Each point is reached from the start by the listed moves, each made once or not at all, plus a little noise. Is the number of moves made odd or even? Then give how often each move was made.

Moves:
(1): [78 17]
(2): [-13  65]
Start: [-1 -6]
Points:
[ 1 -4] -> even (0, 0)
[-11  61] -> odd (0, 1)

Moves:
(1): [ 65   2   5   1   4  -3  13 -13 -10  20   6  -1]
(2): [-11  52   9  -4  -1  -5  14   4   3  -1  -4  -7]
(3): [-4 -9 57 -8 -3  2 -2  4 -9  3  2 -9]
(4): [  2  19   5  90   3   1 -18 -13 -22   4   7  18]
(5): [ -7  -1  -8 -17  95  -4 -17   1   4  16  11   3]
(6): [ -3  11  -7   0  -7  95   1   3 -11  10  -8   1]
(7): [-20 -31  -5   6  21  -7  91  -1   9  22  -4  36]
(8): [ 24  -9  -8   7  -7  -3  -4 109  -2  14   2  19]
(9): [  5   7   7  14  -1   4 -11  -3  83  10  -5  24]
Start: [-47  12 -11 -10   5  24  23 -44 -17  20   2   4]
Points:
[-90  49  48  51 120 105  94 -44 -47  69   6  47] -> even (0, 1, 1, 1, 1, 1, 1, 0, 0)
[-49  30  -7  13  18  16 121  62  76  62  -4  78] -> even (0, 1, 0, 0, 0, 0, 1, 1, 1)
[-31  29  37  86  -8 120  -2  53 -57  52   4  33] -> even (0, 0, 1, 1, 0, 1, 0, 1, 0)
[-29  13 -32  -3  -7 116  18  66 -29  48 -11  20] -> even (0, 0, 0, 0, 0, 1, 0, 1, 0)

Moves:
(1): [45  2 13 -7 -7 -8  0 -5 21  1  5 11 -8  5  1  0  1  2  7 16 -5  6]
(2): [ -6  45  16   3  -2   0  -2   5  -3   9   3   2  -2  -7  -9   8 -10   0
  -7  -2   0  -5]
(3): [-14  -7  42  -4   3   2   3   4  -5   3   3   1  -6  10  -9  -4  -7   4
   4  10   7  12]
(4): [ 14  -9  -2  64  11   7   6   2 -14  19 -18   6  -4   6 -17 -24  15   1
  -5   9  -3  15]
(5): [  1   9  -2  -3  75  -3  14   7 -15  -1  -7   8  11 -21  19   2  -1   9
  -1   9   0   0]
(6): [  6  19   2 -12 -11  58  11   0  13  -6  14  -5  18  -8  -1  -1 -15   6
   8  -6   7 -13]
(7): [  1   2  -8 -14 -14  -8  49  -6  -2  20   1  12   1  -1   9  -9   9   2
 -12   0   7  -3]
(8): [ -8   5   4   7  -9   0   6  49   1  -8  -3   4  12   2  -2 -12  -2  -3
  10   7   1  -4]
(9): [ -6   1  -9   7   7   1  10  -1  43  -1   7  -1   3   2   8  -1   0  -2
   9 -11  -5   7]
(10): [  1 -12 -12  -8  -1   8 -15  17  -6  53  12  -2  11   0  -3  -3  -5   8
 -21   0 -16  13]
(11): [ -4  -3  -3   6  -6   3  -3  -3  -8  -7  49  -6  -1   1  -8 -12   1  -8
  -4   1  10  -5]
(12): [  4 -14  -1   5  10  -1  -9  -5   9   5  -2  57  19   1  -9   3 -16   3
  -5 -16   7  -6]
(13): [  2   3  -1 -11   0 -15  -2 -19  -9  -2   3 -13  44  14  -7   6   0   7
   7   8   4  -1]
(14): [  3  -2 -12  -9  11   2   0   7   1 -10  -3   0  -8  51 -14 -16 -11   6
   3   5   0  -2]
(15): [ -9   3   2   9   6   6 -18  -6  -7   2  11   4  -7  17  53  -8  -9   8
   0   6   5  -3]
(16): [-13 -20  -3   8   0   1  20   5 -13  -2   7   3   3  28  -2  68   9   5
   0   7   3 -19]
(17): [ -2   9   9  -5  -4   6 -10   2  -5   6  -1  12  -3   8   0  -1  29  -4
   9  -6  -6   7]
(18): [ -7  -5  -3   4  -9  -4  -3  -6  -7  -5  20   7  -2 -10   0  -5  10  54
  -2   8 -21   9]
(19): [ -2  10 -11  -5  -3  -4  13  -5 -14   6   5   5  -7   3  -3   7 -16   2
  47  18 -12   4]
(20): [-11  15  -4   0  -1   9 -17 -19   6  -4   5  26  -7  -7   4   9   3 -20
 -25  63   3   9]
Start: [ -7   3  16   9 -30  39 -66   1  17  -6 -20  -4  -6 -10  13 -16  -5  16
  13  13  21   9]
Points:
[ 40  40  16  54 -48  83 -17  38  59  80  52  63  89   3 -28 -62 -26  31
   2  24  29   8] -> odd (1, 1, 0, 1, 0, 1, 1, 1, 1, 1, 1, 1, 1, 0, 0, 0, 0, 0, 0, 0)
[ 34  34  19  61 -32  89 -75  -6  16   9   0  94  53  22  31 -38 -42  25
  57 121  32  16] -> odd (1, 0, 0, 1, 0, 1, 0, 1, 0, 0, 0, 1, 1, 0, 1, 0, 0, 0, 1, 1)
[-46  -1  44  -7 -45  28 -15 -25 -48  20  62  13  13  66  46  36   9  31
  68  55  36   2] -> even (0, 0, 1, 0, 0, 0, 1, 0, 0, 0, 1, 0, 1, 0, 1, 1, 1, 0, 1, 0)
[ 34 -22  45  32  47  18  20  -6 -18  26 -34  20  34  83 -11   6   9  52
  22  76  32  16] -> even (1, 0, 1, 1, 1, 0, 1, 0, 0, 0, 0, 0, 1, 1, 0, 1, 0, 0, 0, 0)
[ 11  52  59 -29  24  76 -27   9 -15  55  26   7  57  17  -8  71 -45  59
  60  75   4   2] -> odd (1, 1, 1, 0, 1, 1, 0, 0, 0, 1, 0, 0, 1, 0, 0, 1, 0, 0, 1, 0)
[-56  60  -5   1  10  53 -39 -10 -59  69  85  71  -6   2  72  47  15  69
  -1 114  -5  15] -> odd (0, 1, 0, 0, 1, 0, 1, 0, 0, 1, 1, 0, 0, 0, 1, 1, 1, 1, 1, 1)
[ 29  30   8  68 -14  36 -26  12  36  12 -16  24 -25  76 -25  26 -14  25
  67  51   0  14] -> odd (1, 1, 0, 1, 0, 0, 0, 0, 1, 0, 0, 0, 0, 1, 0, 1, 0, 0, 1, 0)
[-43  25  57  24  43  56 -94  69 -15  50  45  60  30  -7  45 -44 -53  31
 -12  28  32   8] -> even (0, 1, 1, 0, 1, 0, 0, 1, 0, 1, 1, 1, 0, 0, 1, 0, 0, 0, 0, 0)
